Every row gives one point. The last column is the point's height on a tilted bowl or saddle (a function of degree 2), plus a little noise. Along how many of its main directions does it bend up, bend down or stay straight?

Points (15 x 4):
[[-3.1  0.6 -0.1 -3.2]
 [ 3.6 -2.7 -9.0  6.8]
 [ 0.3  2.7 -3.6 -2.1]
 [-4.6  4.6 -5.1  0.2]
 [ 9.0 -2.8  2.4 -6.6]
 [ 5.4  7.8  2.1  2.3]
 [ 2.0 -2.4  2.0 -5.7]
 [ 6.7  0.5  2.5 -3.7]
 [-5.3  5.7 -1.0  1.1]
 [-7.8 -1.2 -2.1 -4.3]
 [-4.2 -2.1 -8.7  7.3]
 [-4.2  0.2 -5.8  1.0]
 [ 3.3  2.5  7.0  5.0]
 [-1.5 -4.4 -1.4 -4.8]
 [-5.4  0.7  3.2 -2.9]]
Directions: 1 up, 1 down, 1 straight

Points (23 x 5):
[[  0.5  -2.5   1.0   5.9   1.1]
 [ -1.9   5.8  -3.1   1.5  -2.7]
 [ -6.5   1.3   5.4   1.5  -5.2]
 [  1.2   2.2   2.5  -4.0  -0.8]
 [ 10.3  -4.1  -5.8 -12.6  -6.6]
 [ -2.3   3.7  10.7  -1.8  -8.4]
 [  1.2   0.3  -7.0  -5.4  -0.9]
 [  1.1  -1.4  -1.1   1.9   1.5]
 [  4.1   0.1 -11.8   1.4   4.8]
 [  5.0   7.3  -4.8  -4.2   9.9]
 [ -2.6   4.9  -6.0  -1.8  -3.5]
 [ -3.2  -2.4  -1.0  -1.9  -3.0]
 [  0.8  -1.4   3.9  -2.4  -1.6]
 [ -2.7  -0.7  -2.8   3.4  -2.7]
 [ -4.5   1.6  -1.3   4.5  -5.7]
 [ -2.8   0.5  -3.7   6.5  -4.9]
 [  3.2   3.0  -4.9   9.5   1.5]
 [ -0.3  -2.7  -2.7   4.6   0.3]
 [  6.5   2.7  -2.1  -6.3   5.0]
 [  4.1   3.6   8.6   3.2  -6.6]
 [  2.8   7.1   3.7  -1.5  -0.4]
 [  0.3  -1.4  -2.1  -4.9  -1.8]
 [ -2.1   0.6  -2.9   2.7  -2.1]]
Directions: 1 up, 2 down, 1 straight

Points (39 x 7):
[[  0.8  -1.6  -6.2  -1.8  -0.1  -2.5   3.3]
 [  4.4  -9.8  -3.7   1.3  -3.1  -1.0   1.0]
 [  0.8   5.9  -2.7  -5.3  -2.4  -7.0   3.0]
 [ -3.0  -5.4   3.5  -3.6  -7.8  -0.6   2.8]
 [ -2.1   2.8  -0.4  -1.6   0.8  -3.2   1.8]
 [ -2.8   4.2  -2.9   2.9   1.9  -1.2   3.7]
 [  0.5  -1.5  -0.2  -6.6  -3.2  -4.1   0.2]
 [ -1.9  -1.9   0.4   0.2   5.1  -5.3   2.1]
 [  7.1   3.8   2.0  -0.5   7.4   5.4  12.8]
 [ -1.2   3.9   2.3   0.1  -3.5  -2.5   1.2]
 [ -0.4   4.3  -0.1  -0.2  -0.8  -3.6   2.5]
 [  1.6  -3.4   2.8  -7.2  -1.1  -0.7   0.9]
 [  5.6  -4.3  -2.9  -9.8  -3.9  -4.1   0.1]
 [ -3.8  -0.8  -1.5   1.1  -3.1   5.1   1.8]
 [ -0.5   1.3  -2.9   5.6   0.5   6.8   2.8]
 [ -7.3   0.4  -2.9  -8.4   3.0 -10.5   4.9]
 [  8.1  -2.3   7.1   4.6   6.0   2.7   7.5]
 [ -1.5  -3.6  -2.4  -0.2   2.5   1.6   1.5]
 [  8.9   0.1  -2.8  -4.1   1.9   0.2   5.4]
 [ -2.9   5.8  -4.9  -4.0  -0.9   0.7   4.6]
 [ -2.0   4.7  -3.9   4.1  -7.3   8.1   7.9]
 [  3.4   6.8   5.0  -0.9   2.3  -6.1   3.3]
 [ -2.7   3.8  -1.0   2.3  -7.6   1.5   4.4]
 [ -1.6  -8.0   1.2  -3.9  -6.2  -7.4   2.4]
 [ -0.8   2.8   1.2   1.8   0.8  -1.4   1.6]
 [  5.4  -7.0  -2.6  -2.1  -1.7  -2.3   1.7]
 [  2.2  -4.9   5.4  -9.2   4.5  -6.7   3.0]
 [ -4.7   3.6   1.4  -2.8   0.8   4.5   2.9]
 [  6.4  -0.5  -1.4  -8.0   5.0  -0.3   5.7]
 [  1.7   0.2   2.6  -1.8   9.5  -3.8   6.9]
 [ -6.7  -6.8  -0.2  -2.2  -2.4   4.5   2.4]
 [ -6.8  -2.5  -4.3   7.1  -1.5   3.7  -2.1]
 [  5.8  -1.8  -5.8 -10.5   5.1   3.1   7.0]
 [ -4.3   4.8  -6.0  -1.2   4.3   0.4   6.5]
 [  1.2  -6.0  -2.3  -2.2  -4.7  -8.3   2.0]
 [ -0.6  -0.3  -2.5  -9.6   0.9 -11.0   3.1]
 [  7.6   2.4   4.5   1.7   5.6  -4.0   6.4]
 [ -1.2  -1.7  -7.0  -3.2  -5.5   1.0   3.0]
 [  1.6 -12.2   3.9  -2.0   0.3  -2.7   3.9]]
Directions: 3 up, 1 down, 2 straight

Points (64 x 9):
[[ -3.6  -1.3  -5.5   4.4   1.6  -1.3 -11.4  -5.9  -2.2]
 [ -1.7  -4.6  -0.7  -5.4   6.2  -6.0  -4.8   1.4  -4.7]
 [ -1.6  -2.8   0.0  -6.5   4.3   6.4  -0.2  -3.5  -3.9]
 [ -7.7  -1.4   4.3  -0.3  -3.3  -3.0  -5.7   7.1  -4.4]
 [ -7.4  -0.5  -4.7   3.8  -0.7  -1.3   5.6   4.2   3.8]
 [ -1.7  -5.0  -5.6  -2.7  -2.7   7.3  -1.1   1.1   3.9]
 [ -2.6   2.1  -2.2  -4.5   4.8   4.4  -2.1  -6.0  -5.9]
 [ -2.9  -4.7   2.3  -4.3  -7.3  -1.0  -4.6  -3.9  -4.8]
 [  4.9  -5.2   4.7   4.3  -0.9  -1.0  -3.5   3.1  -4.7]
 [  3.0   3.6   1.4   1.3  -3.1   3.6 -10.6   0.7  -4.4]
 [  4.5 -11.9  -3.9  -5.3   2.9  -2.7  -1.3  -3.7  -1.8]
 [  0.5   1.1  -5.0  -6.2   4.9   4.5  -3.6  -0.9  -2.0]
 [  2.0  -1.9  -1.0  -4.3  -0.5   2.0   5.3  -1.6  -1.8]
 [  5.5  -0.5  -4.0   1.5  -1.9   0.2   3.1  -9.5  -3.0]
 [ -2.1  -0.9   1.7   2.1   0.1  -0.3  -8.3   1.6  -6.1]
 [ -2.0  -2.5   3.9   5.8   5.8  -2.6   4.4   1.9   7.1]
 [ -0.7   5.2  -4.6   5.8  -4.1   3.6  -0.1   0.3  -1.5]
 [  0.1   1.5  -3.9   4.6  -4.9  -5.4  -2.6  -1.2  -1.5]
 [  7.0  -4.5  -4.4   4.2   1.8  -3.5  -0.5   2.0   3.8]
 [  0.4   2.4  -8.5   3.2   3.1  -0.5  -3.3   1.2   0.8]
 [ -2.1   0.0  -3.9   3.9  -0.1  -9.4  -0.1   0.9   0.5]
 [ -6.9   3.3  -2.7   0.2  -3.2   4.0  11.7   2.7   0.4]
 [  7.8   2.4   7.4  -2.0  -0.7  -3.9   3.3  -5.4  -4.8]
 [  4.2  -6.5  -2.1  -0.3  -8.0   2.1  -0.4  -2.5   0.3]
 [  5.6  -1.5  -6.4  -0.1   0.0  -2.1  -4.3   5.2   4.8]
 [ -5.0  -0.9  -1.9  -2.7   6.9   3.7   0.0   0.6  -1.0]
 [  4.9   3.8  -0.1   5.3  -7.8   1.4  -3.0  -5.5  -4.6]
 [ -7.3  -3.9   0.8  -7.4  -9.5  -7.5   3.4  -7.8   4.0]
 [  4.7  -5.3  -1.1  -3.3  -4.7   3.6   0.4   6.2   4.3]
 [  2.6  10.3   4.6  -3.9  -0.5   2.1  -3.7 -13.4 -12.6]
 [ -0.9  -1.7 -11.0   1.0  -1.7   3.9   2.5  -0.3   0.7]
 [ -2.6  -3.6  -6.6  -0.5   2.5   5.1  -2.8  -1.0   0.4]
 [  1.4   2.9   4.7   1.1  -3.1  -5.3   5.6  -0.5  -3.1]
 [  0.5  -0.5   4.6   2.6   5.1   5.7   5.0  -0.7   6.8]
 [ -5.3  -3.1  -0.8   9.0  -7.2  -2.2   2.8  -4.5   7.1]
 [  1.5  -4.4  -8.5   0.1  -9.0   2.0  -6.2  -5.2   3.6]
 [  1.8  -2.6  -2.3  -4.3  -1.1   8.4   4.9  -3.6  -0.7]
 [ -4.1   2.5   0.8   2.1  -5.3   3.0  -6.5   0.7  -2.5]
 [ -1.2   3.9  -2.2   7.3   1.0  -5.3  -1.4  -1.2  -0.7]
 [ -8.0  -1.1  -2.6  -1.3   1.8  -6.0   4.0   5.0   1.1]
 [ -0.3   2.3  -4.4  -3.4   0.5  -7.6  -3.2  -7.2  -2.5]
 [ -1.6  -4.5   3.1  -3.8   1.8   7.7   0.9  -2.8  -1.6]
 [  5.9  -5.0   4.2  -5.1  -2.3   8.3  -0.9   3.7  -0.1]
 [ -0.6  -0.7  -0.3   6.1  -0.2   7.5  -3.3   0.6   2.7]
 [  1.7  -6.2  -7.8   4.1  -3.9  -1.0   2.8  -1.7   3.8]
 [ -3.5  -4.9   2.5  -7.0  -3.4  -3.4   4.8  -5.6  -2.3]
 [  3.3  -1.9  -7.2  -7.3   1.2  -6.6   1.5  -1.9   1.3]
 [  4.4   0.4  -3.6 -10.9  -1.6  -2.6   3.2   0.0  -1.4]
 [  4.9  -1.3  -4.7  -2.6   3.2   1.4  -5.2   3.4   2.5]
 [  6.8  -7.5  11.1   4.0  -3.2  -3.3  -5.5   9.4 -15.7]
 [  0.8  -8.4   3.3  -5.1   3.5  -5.4  -1.1  -2.4  -7.7]
 [  2.7  -3.6   3.2   5.2   0.0  -4.1  -1.1   3.5  -1.3]
 [ -1.3   8.9   1.2  -1.6   1.2  -2.9  -2.3   1.4  -5.4]
 [  4.8  -0.2   0.8   2.3   5.3  -7.3   2.5   1.4   3.6]
 [  3.6   5.0  -4.1   0.1   4.4  -3.1  -2.7   5.9   4.5]
 [ -6.4  -0.9  -1.5  -5.3   1.2  -2.4   1.6  -3.8  -3.1]
 [  6.0   4.2   5.4   1.1   1.5  -4.8  -3.2  -3.0  -4.2]
 [  5.0  -1.2  -5.7   0.9  -3.3  -0.9  -8.6  -2.6  -0.6]
 [  6.7  -2.9   5.4   1.8   2.5   7.9   0.4  -3.5   2.0]
 [ -3.4  -2.6  -2.0   1.8   4.5   3.5   7.1  -5.2   4.0]
 [  5.3  11.2  10.0   4.1   1.3   0.6  -3.9   3.4   3.0]
 [  6.0  -2.7  -5.5  -1.4  -3.4   1.2   0.8   3.6   3.8]
 [-11.4   1.0  -4.3  -2.0   2.9  -3.5  -1.3  10.1   1.9]
 [ -2.4  -2.5   1.5  -7.4   0.9  -1.1  -0.2  -0.8  -5.6]]
Directions: 3 up, 1 down, 4 straight

Points (74 x 9):
[[  3.3  -2.7  -1.3   1.3   1.8   4.7 -10.8   1.6  -6.2]
 [ -8.6   4.7  -6.1  10.5   3.9  -6.6   0.7  -3.6   3.2]
 [  3.6  -5.4  -2.3   1.9  -4.9   0.5   2.8  -8.8  -0.2]
 [  3.2  -1.7   3.1   3.0  13.9  -0.4  -1.2  -3.0   7.4]
 [  6.0   1.9  -2.2  -1.3  11.2  -5.1  -8.5   1.9   2.0]
 [  4.3  -7.3   0.3   2.6  -1.1   1.6   7.8   0.3   1.7]
 [  3.9  -2.8   2.4   2.9   7.9   0.0   2.4   3.6   5.6]
 [  4.4   1.8   1.4 -11.3  -6.9   9.1  -4.4   1.7   6.1]
 [ -5.3  -3.1  -3.2   2.2  10.5  -5.0  -4.6  -3.1   1.1]
 [ -0.7   3.6  -1.3  -7.9  -3.8  -3.1  -7.3  -5.2  -2.1]
 [  1.4   4.7  -3.5   2.1  -4.8  -0.3   5.1   4.2   4.0]
 [  1.5   3.3  -2.9  -1.8   0.8  -5.2  -0.3   2.1   0.1]
 [  1.4   5.4  -8.4   6.9  -6.2   1.9   7.8   5.6  11.2]
 [ -0.5   3.8  -4.9  -1.2   4.6   2.2  -7.0   7.3   0.5]
 [  5.5  -2.8   3.5  -7.3   1.4  -4.8  -3.7  -4.0   0.8]
 [  1.5   3.1   5.8  -1.3  -5.5   2.1   2.1  -0.5   3.9]
 [ -4.1  -1.6  -2.2  -7.5   9.0   3.5   5.1  -7.5   2.9]
 [ -2.9   2.1   6.3  -0.4  -0.9   1.8   1.0  -1.5   0.2]
 [ -0.5   0.1   1.7   2.1  -5.3  -3.0   2.2   6.0  -0.2]
 [  5.5  -0.8 -12.3  -1.0  -0.5  -5.6   3.6   3.2   8.9]
 [  5.8   4.9  -9.4  -1.8  -5.1  -4.6  -1.4   4.4   6.0]
 [ -3.4  -1.7  -0.9   3.3  -4.3  -4.9  -0.4  -0.9   0.6]
 [ -1.0  -1.8  -1.2   0.8   1.8  -2.2   1.5  -2.3  -0.3]
 [  1.5   7.6   1.7  -0.5  -4.0   1.9   1.5  -0.5  -0.6]
 [  1.4  -2.2   5.3   1.7   6.2   5.5   0.2   4.8   4.9]
 [  8.2  -4.2  -0.7  -3.3   3.4  -1.6   0.3  -0.5   1.4]
 [ -2.3  -2.8  -4.5  -1.4  10.0  -8.3   4.5   7.3   2.6]
 [  4.4   2.0   3.5   1.0   9.3  -8.7  -0.1  -2.7  10.7]
 [  0.7  -3.6   1.2  -2.9   7.3  -1.5   0.8   3.6  -0.3]
 [  1.4 -12.4  -1.3   2.3   2.7   9.8   3.3  -0.2  -5.8]
 [ -2.1 -10.4 -11.4  -4.5   3.5   1.1   0.6  -2.3  -0.1]
 [ -7.5  -7.1  -6.2   3.7   9.8   4.9   5.6  -0.3   6.9]
 [ -1.2   0.9   8.6   4.8   0.9   2.2   4.8   4.8   5.5]
 [  4.3   0.4  -3.0  -2.2   0.8   2.6   0.9  -6.3  -0.1]
 [ -2.1   0.1  -7.8  -1.0  -1.4  -2.5  -4.4   4.6   1.5]
 [  1.9   0.2 -10.3   4.0   4.5   7.8  -1.3  -0.4   4.5]
 [ -3.2  -2.2   3.8  -2.3  -5.2   2.9   4.5   4.5   1.2]
 [  0.3   0.2   3.4   0.0  -3.5   8.8  -0.3   4.7   5.1]
 [ -1.2   8.3  -0.2   0.0  -2.0  -0.7  -1.3   4.4  -4.1]
 [ -3.3  -6.4  -2.7   5.2   4.2  -4.4  -3.5  -0.5  -4.3]
 [  6.0   8.1  -2.8  -1.9   1.9  -3.3   4.7   6.6   3.1]
 [ -0.9   9.0   2.8  -2.2  -0.7  -2.6   8.2   1.2  -1.4]
 [ -4.0  -1.4  -3.5   0.4  -1.9   0.5  -5.0   7.6   1.7]
 [  1.9   2.1   6.0  -4.5   4.1   7.9   2.5  -2.3   2.1]
 [  4.3  -1.1  -4.7  -0.8  12.5  -0.1  -2.5  -4.9   0.0]
 [  0.7  -6.1   1.4  -2.9  -1.2   2.8   0.8   3.2  -2.5]
 [  4.6  -4.2  -4.2  -3.1  -2.7   4.9  10.5   3.4   9.7]
 [  0.1   0.2  -1.8   3.7  -0.4  -3.7   4.8   2.0   2.2]
 [ -4.7  -0.6  -2.0  -5.4   1.7   3.8   3.4   0.8   1.0]
 [  3.1  -2.7   2.6   2.5  -5.7   1.7   0.9  -5.5   0.9]
 [ -3.1   2.9  -2.2  -3.0  -2.5   5.1   5.9   3.6   2.1]
 [  7.6   3.9   3.3   1.7   1.3   0.2  -1.1  -4.9   2.1]
 [ -1.3   9.1   0.0   7.2  -3.6  -0.9  -2.1   5.8  -0.3]
 [ -2.3   4.9   3.4  -2.7   7.1   0.6  -3.7   7.5  -0.3]
 [  1.1  -2.0  -0.9   2.2  -2.2   0.8   4.7   0.7   2.7]
 [  4.3   7.1   1.1   4.3  -2.6   2.5   9.9  -2.7   7.9]
 [  8.0  -8.1   6.9  -1.9  -8.6   2.7   1.0   5.2   2.2]
 [ -5.5   2.5   4.0   6.1   7.3  -2.1   1.5   2.2   6.6]
 [  1.8  -0.2  -2.9   2.7  -0.7   0.9   4.1  -3.8   2.2]
 [  2.8  -9.1   0.0  -4.7   1.5  -2.5  -4.5   2.3 -11.0]
 [  2.0  -7.9  -7.1   3.1  -2.8   0.3  -3.6   7.2  -1.7]
 [ -1.0  -0.3   1.0  -4.5   2.9   9.3   4.0   3.1   2.0]
 [  0.2  -4.3   0.4  -0.2  -1.6   0.9   1.6  -7.6  -2.4]
 [  0.5   5.3  -2.0  -1.2  -0.3   4.7  -6.0  -0.3  -5.1]
 [  2.0  -6.1  10.3  -0.3  -0.4   5.3   5.5   3.6   2.7]
 [  0.4  -3.6   3.9  -5.5   2.8  -0.3  -2.2   0.1  -2.8]
 [ -3.8   0.6   1.6  -1.6   8.2   3.9   6.2   2.0   3.7]
 [ -6.1   1.9  -3.8  -1.0  -0.6   5.0   0.1  -0.5   1.1]
 [ -1.6  -1.7   4.3  -1.2   2.4  -4.1   1.7   0.6   0.6]
 [ -0.5   4.8   2.8   2.4   0.6   0.0   2.3  -1.8   0.0]
 [  7.6   4.3   7.2   1.9   1.5   7.5  -0.9  -2.9   5.6]
 [  3.3   4.1  11.9  -2.8  -1.2  -9.4   3.2   0.6  11.0]
 [ -6.2  -1.7   2.0   2.9   0.9   1.1  -0.7  -5.7  -2.7]
 [  1.6  -1.8   3.7   3.6   5.0  -1.7  -1.5  -0.5   0.3]]
Directions: 4 up, 2 down, 2 straight

Points (60 x 9):
[[  5.2   3.1   1.5   4.1   5.7  -1.7   8.6  -6.9   6.7]
 [  0.3  -2.3   1.2  -3.5  -5.9  -7.0   3.7  -2.2  -3.4]
 [ -0.6   0.1  -2.1   4.9  -7.9  -2.2   2.2   2.4   0.4]
 [ -2.1   3.5   3.4  -2.3  -0.3   2.0  10.2  -4.9  -4.4]
 [ -6.2   5.0  -0.8  -2.0  -2.6  -0.2   2.2  -3.1  -2.5]
 [ -3.7  -0.4  -0.7  -0.2  -2.9  -3.2   5.3  -6.6  -2.8]
 [ -5.7  -7.7   0.2  -4.2   0.6  -2.6   2.4   5.7   1.7]
 [  5.2   2.2   9.2   4.8   1.0  -5.6  10.1   5.0   1.9]
 [  3.7   5.3   2.5  -9.7 -12.9   4.0  -2.8   8.4  -3.3]
 [ -2.3   8.8  -1.1   1.1  -4.6  -5.7  -7.4   3.9  -2.6]
 [  8.0   7.5   1.9   0.6  -0.4   1.1   2.0   4.6  -0.1]
 [  0.7  -1.9  -7.3   0.6   0.2  -6.2   3.6  -2.8   3.5]
 [ -3.1   3.8   4.9   2.0  -1.2  -4.0  -1.4   1.4  -1.7]
 [  0.9  -3.4  -8.5   2.0   0.7   1.2  -3.9  -2.5   6.5]
 [ -6.1  -2.7  -0.8  -4.4  -0.8  -2.3   2.8   1.6  -2.3]
 [  1.8  -0.2  -4.0   0.5  -5.5  -4.2   3.8   6.6  -0.9]
 [ -5.2   7.8   5.0  -4.9   0.4  -3.6  -2.0   1.0  -3.0]
 [ -5.8   8.0   1.0   2.4  -9.0  -2.8   5.3   4.3  -3.3]
 [  2.7  -5.2  -3.8  -2.2   4.8  -0.1   3.5  -1.9   2.3]
 [ -7.1   0.7  -2.3   5.2  -2.0  -1.6  -0.8   3.1   2.3]
 [  0.3   0.1   1.2   2.4  -1.1   4.6  -0.2   6.1  -1.2]
 [ -0.6   7.4   5.4   0.8  -0.9  -4.5  -2.7  -2.6   0.9]
 [ -4.5   8.8  -1.1   5.8   5.0  -1.4  -4.7   5.4   6.7]
 [ -0.6   0.1   5.3   4.9  -0.3  -8.3  -4.4   3.2  -1.4]
 [ -1.0   3.1   1.1  -7.9   4.5  -2.1  -1.1  -3.4   2.8]
 [  6.5  -9.3   7.5  -3.7   1.5   2.9   1.1   0.8   6.0]
 [ -0.8   1.2  -6.3  -0.5  -1.9  -4.1  -1.6  -2.4   3.1]
 [  3.4  -2.0   0.4  -1.6  -3.9   3.2  -9.5  -5.8  10.0]
 [ -3.4  10.1   6.2  -6.2  -2.9  -3.9   8.3   9.3 -11.7]
 [  4.4  -1.3  -5.8  -0.5  -1.9   1.1   2.6   8.4   1.6]
 [  0.2  -1.4  -2.7  -5.2   3.5  -5.1   9.5   3.3   1.0]
 [ 13.1   0.9  -4.6   5.0  -5.9  -2.7   3.3   6.5   8.5]
 [ -3.9   0.0   3.0   5.6   1.9  -5.9   3.8  -4.4   3.4]
 [ -0.2  -4.8   1.5 -10.2  -1.2  -0.5  -5.6  -3.1   4.9]
 [  7.9   4.4   4.1  -8.2  -0.5   0.2  -0.5   5.5  -0.9]
 [ -0.8  -5.4  -5.0   1.5  -0.3  -2.3   1.6  -2.0   0.9]
 [ -2.8   0.2  -5.2  -1.5  -1.2  -0.6  -4.4  -6.9   5.1]
 [  0.4   1.2  -4.1  -0.1  -7.5   2.7  -3.8  -1.1   2.4]
 [  2.3   7.9  -0.6  -3.9  -8.6  -1.2  -0.9  -1.8  -1.5]
 [-10.5   4.6   1.7  -1.8  -3.2  -2.6  -1.8   0.5  -0.1]
 [  3.6  -3.2  -1.8  -4.5  -8.6 -15.5   3.2  -2.5  -0.3]
 [ -7.0  -4.2   6.8  -5.7  -3.9  -9.5   2.5  -1.5  -3.2]
 [ -7.7  -1.5  -1.5  -1.3   0.0  -1.9   2.6   0.8  -1.0]
 [ -1.2   4.7  -3.0   1.8  -3.9   6.4   6.8  -1.8  -2.7]
 [  2.4   5.6  -6.9   3.6  -3.5  -0.4   0.8  -2.9   5.6]
 [ -1.1   8.8  -5.1   6.0   1.9   0.0  -5.3  -5.5  15.1]
 [ -2.6  -3.7  -0.2   2.8   4.8  -6.2  -1.8   6.3   3.8]
 [ -4.6  -2.6   0.0  -2.4  -9.7  -3.1   6.9   9.4  -0.7]
 [  1.1  -3.6   0.7  -6.0   6.5  -0.9   0.2   1.2   4.6]
 [  7.6   4.5  -4.5  -5.5  -2.0  -4.8   2.3   5.1   1.3]
 [ -2.1  -2.1  -0.6  -0.7   5.3  -1.8  -2.8   0.4   4.9]
 [  0.6   0.5   6.4   1.9   2.3   0.1   0.6  -2.6   2.5]
 [  1.4   2.7  -0.4  -5.4   7.6   3.6  -0.4   1.8   5.6]
 [ -1.0  -0.8  -1.7   0.9  -1.4   2.4   0.9   4.4  -1.6]
 [  5.1   1.6  -2.3   5.9   0.5  -3.7  -6.8   1.4   6.2]
 [  6.8   3.5   0.6  -3.4   2.1  -0.5  -5.2   2.6   4.2]
 [  7.7  -6.1  -0.2   1.0  -4.9  -7.8  -1.7  -0.7   2.7]
 [  0.2  -4.2  -6.7  -1.5   1.5   0.3   1.2   1.4   2.0]
 [  1.6   1.7  -0.9  -3.0  -0.4   3.5   5.4   6.2  -2.7]
 [ -3.3  -4.8  -1.5   1.2  -4.6   2.7  -0.9   9.9   0.1]]
Directions: 5 up, 1 down, 2 straight
